Every row gives one point. Each table stands for the endless flat space through its points: a line for two points, a plane for three, and so on. The two share one point or none. Which?

First (2 x 3):
[[-13 -30  19]
 [ 27 -15  34]]
Second (2 x 3):
[[ 32 -20  22]
 [ -8 -30  27]]
They share: no point

First (3 x 6):
[[ 35  28  25   8 -24  42]
 [ 31  18   1 -14 -14  27]
 [ 19   4 -31 -40 -32  22]]
Second (2 x 6):
[[ 43  22   6   9 -28  30]
 [ 49  23   6  18 -32  29]]
They share: [ 31  20   6  -9 -20  32]

First (3 x 8):
[[-17 -28  -2  29 -20  11  -5 -30]
 [-15 -33   4  31 -21  13   1 -25]
 [-16 -23   1  28 -22   8 -14 -24]]
Second (3 x 8):
[[ -6 -42  -6  43  -7   4 -28 -46]
 [-39  -8 -21   8 -45  42  -4 -19]
 [-33   4 -21   8 -39  21  -7   2]]
They share: no point

First (6 x 11):
[[-12  80 -43  -3 -19 -14  12 -20 -27  14 -67]
 [  8  24 -49 -12  -6 -52 -13 -31  14  38  -4]
 [-40  49 -17 -51 -23  13 -39 -22  -2 -15  10]
 [ -4  51 -19 -12 -40   6   2  22   4  -6 -42]
 [ 44  44 -22 -18 -40 -22  39  11  -4  24 -36]
 [ -8  27 -41  -3  -7 -39  -5 -16  14  45 -38]]
Second (2 x 11):
[[-14  38 -41 -39 -24  -8 -12  10   6  23 -40]
 [ 10  22  -5  -3 -24 -24   8 -10  18  23  -8]]
They share: [ -2  30 -23 -21 -24 -16  -2   0  12  23 -24]

First (5 x 14):
[[ 11  54  21 -15 -23  -3  16 -25  -4  19 -27  31 -17 -14]
 [ -9  61  10 -19 -13 -17  19  31 -30   1 -55  35   4  -8]
 [ 41 -14  78  12 -11 -78  35   6 -54 -36 -18  29   9 -34]
 [ 70 -44  86  10 -27 -49  24 -10 -60 -28  -2   5 -22 -18]
 [ 25  18  44   4 -27 -44   5  12 -42 -22 -22  19   3 -14]]
Second (5 x 14):
[[ 35  27  13   8 -28 -50  22 -13  -9 -23 -16  39   1 -15]
 [ 25  42   7 -17 -33 -57  21   1 -36 -22 -30  59 -28 -69]
 [ 23  21   4  11 -17 -53  34  18  -5  -4  -9  25  12   5]
 [-15  39  46 -30 -13  -7  11  56 -67  23 -45   6 -14 -20]
 [ 46  23  17  22 -27 -48  13 -33  10 -29 -14  37  12  12]]
They share: [ 17  32  33  -6 -23 -27  12   7 -32  -7 -30  24  -4 -12]

First (3 x 20):
[[  1 -28  25   2  34 -48  25  -2 -40 -38  18  19 -22 -18  11  36  12  28
   51 -25]
 [ 49  35 -38 -52  10   6  49 -32   2  -2   9  -8 -13  24  -7  -3   6  40
    9 -22]
 [ 41  35 -38 -46  20   0  33 -21   1  -2   0 -11  -4  29   8  -4  13  35
   13 -15]]
Second (4 x 20):
[[ 10  -2 -13 -23  24  32  23   6 -18 -41  35  21 -23  49 -17  13  24  44
   17 -34]
 [ 25 -23 -37 -26  51  -9  34   6 -37   2  42  -3  -8  22   5   0  -8  55
   14 -23]
 [ 22  -6 -26 -31  31 -25  31 -15 -41   4  15   8 -13   7  -7   4   1  52
   21 -32]
 [ 19   5  -9 -24  23   3  29  -6 -14 -31  20  10 -18  25  -2  15  18  35
   25 -25]]
They share: [ 25   7 -10 -26  24 -20  33 -15 -17 -18  10   3 -14   7   6  14  11  33
  29 -21]
